Every row gives one point. Each table stands for the endless flat space through its points: a line for two points, a plane for three, and so on. Write the one point that lies in both, or say that there is none.
In the rows, zero is written as 128.

First (2 x 3):
[[ 99 169 102]
 [107 175 106]]
Second (2 x 3):
[[ 87 207  86]
 [107 152 106]]
They share: no point

First (4 x 6):
[[ 92 147 167 153 115 114]
 [154  96 183 137  89 173]
 [120  98 134 170 126 140]
 [164  60 149 179 105 181]]
Second (3 x 6):
[[152 106 153 148 116 185]
 [114 134 140 160 107 184]
 [138 103 165 175  93 158]]
They share: no point

First (4 x 8):
[[113  62 117 131 155 174 112 113]
 [149 146 101 181  73 126  98 145]
 [140 124 100 159 104 136 100 137]
 [125  76 115 126 154 170 111 121]]
Second (3 x 8):
[[137  77 137 156 100 166 118 133]
 [113  83 119 149 121 140 120 136]
 [140  68 146 157  91 168 122 136]]
They share: [131  95 119 154 118 162 110 127]

First (3 x 11):
[[ 89 105 167 131  91 150 152 128  82 119 110]
 [ 87 119 128 133 120 131 184  89 113  79 107]
 [ 85 103 110 111 116 127 192  77 111  57 125]]
Second (2 x 11):
[[ 88  98 134 108  90 153 190 121 107  88 127]
 [ 85 102 127 103  82 161 200 124 114  90 129]]
They share: no point

First (5 x 12):
[[149 135  78  73 105 132 115 137 123 109 106 152]
 [118 176 112  90  67 158 144 143 109 130 123 111]
 [172 110  52  86 109 112  88 161 121  90  89 167]
 [154 147 101 142  65 164 104 209 119 163  93 147]
 [163 120  82  84 104 137 107 162 121 134  99 169]]
Second (3 x 12):
[[136 109  78  74  73 154 110 151 117 156 112 129]
 [108 137 102  58  53 138  82 147 149 152 144 141]
 [180 110  90 103 107 150 136 168  86 134  72 153]]
They share: no point

First (3 x 18):
[[205 197 110 181  99 107 112  65 202  73 107 141 132 128 107 183 146 145]
 [154 138 130 141 111 102 115 121 153  97 102  96  98 109  92 115 133 115]
 [143 137 170 139 135 105  82 129 146 119 131 123 160 162  75 109  94 133]]
Second (5 x 18):
[[201 144 114 125 108  74 152  61 187  51 119 110  88 141  76 150 106  85]
 [176 169 155 171  88 102  80 115 164 131  99 136 156 163 108 115 169 151]
 [176 178 154 194  96 109  68 130 152 153  97 150 164 163 121 100 173 175]
 [174 162 139 144 106  88 110  82 175  86 103 120 128 159  75 135 132 112]
 [176 189 143 203 120 102  72 123 146 155  91 164 158 169 112  91 157 177]]
They share: no point

First (5 x 20):
[[100 187 155 161  70 105  89  58 113 113  79 118 126 116 172 147 159 178
   74 156]
 [101 112 141 124 157 146 147 104 133 104 125  30 154  64 130 119  95 239
  118 153]
 [ 79 171 159 125  88 175 146 106 135 145  90 113 123  58 129 106  89 157
   64 200]
 [116 211 181 137  50 136 101  70 112 123  72 157 111 121 148 117 149 140
   70 141]
 [ 97 163 167 161 112 119 114  68 107 129 108  83 131  98 141 112 141 207
   90 172]]
Second (7 x 20):
[[ 98 179 163  95 100 161 120 104  81 100  77 122 111  65  98 107 124 163
   87 151]
 [156 198 155 140  69 186 116  92 166  76  82 103 146 118 165 126 107 178
  105 118]
 [163 222 137 112  70 185 120 124 195 128  54 131 166 155 207 185  71 162
   89  57]
 [116 228 121 145  92 195  80 123 152 118  84 143 157 150 201 127  92 181
  105  97]
 [ 94 185 168  89  53 167 106  86  90  70  29  76 110  53 106 139 129 148
   72 146]
 [152 156 187  99 148 115 206 104 126 159 146 133 133 109 114  95 147 158
  143 140]
 [177 168 168  94  67 153 168 105 216 133  72 105 159 134 186 183  75 156
   86  65]]
They share: [118 169 163 109  90 159 130  99 131 107  89 112 129  92 135 117 111 168
  93 130]

First (5 x 24):
[[ 88  91  85 162  89 121 129  97  89  86 105  91 134 117  95 130  81  95
  137  85 156  92 177 163]
 [116 113  60 145 101  92 121  80  96 133 122 104 117  87  91 128 109  64
  118 112 144  86 169 194]
 [ 78  74  92 140 123  94 183  82 177 178 122 126 106 141  67  87 128  67
   58 156 173 146 167 158]
 [ 96  90  93  77  99 131 191 159 122 146 128 108 137 122 130  71 143 116
   79 148 165 107 138 155]
 [ 74 115 114 135  97 122 161 138  78  74  99  69 137 122 134  98 112 124
  122 113 180  77 180 140]]
Second (6 x 24):
[[ 81  63 117 136 136  92 146 147  95 175 119  91 100 104 128 126 121  68
   45 125 199  38 121 125]
 [ 90  62  60 119  37 106 169  95 151 115 194  38 170  92  88  95 156  98
  103 126 105 168 242 195]
 [117 102 116 153  84 131 139 150 150 120 105 106 137  56 142 123 125  79
  114 102 163 109 204 161]
 [ 73  52  60 167  56 109 133 108 122 120 137  18 139  84 106  67 123  59
   90 134  65 145 198 159]
 [ 76 105  86 112 143 105 150 110  69 159 110 118  87 154  76  97  95  88
   63 134 196  46  93 162]
 [121 127  95  95  65 145 150 135 168 108 138 130 170  84  94 119 139 149
  139  95 200 122 219 219]]
They share: no point

First (4 x 24):
[[146  80 101 163 114  98 113 150 165 101 155 136 106 116 142 123 136  97
  159 139 166 126 153 124]
 [149  95  91 147  91 117 101 133 147  93 157 142 105 121 167  89 149  94
  116 151 147 140 144 117]
 [123  44 114 171 145  85 130 180 177  97 168 100  83 105 109 142 135  98
  197 126 180 104 142 156]
 [160  80  68 127  92 112 119 132 146  66 148 144 115 114 165  81 157  72
  109 147 128 127 150 120]]
Second (5 x 24):
[[ 97  68 145 158 140  99  77 167  96 130 205 115  78  44 108 101 128  52
  212 107 176 148 158 116]
 [162 129  69 124 102 106  97 118 226  71  88 108 103 154 163  88 120 157
  103 172 167 122 132 151]
 [113  84 120 138 128  79  80 113 153  68 143  78  80  74 142  81 123  98
  177 142 163 148 139 130]
 [126  68 117 183  66  46 130 124 156  96 184 136  76 128 183 123 132 130
  180 142 137 189 136 145]
 [147 125 101 136 119 139  70 207 141 175 166 166  98  93 104  99 108  84
  155 109 208 118 167 150]]
They share: no point
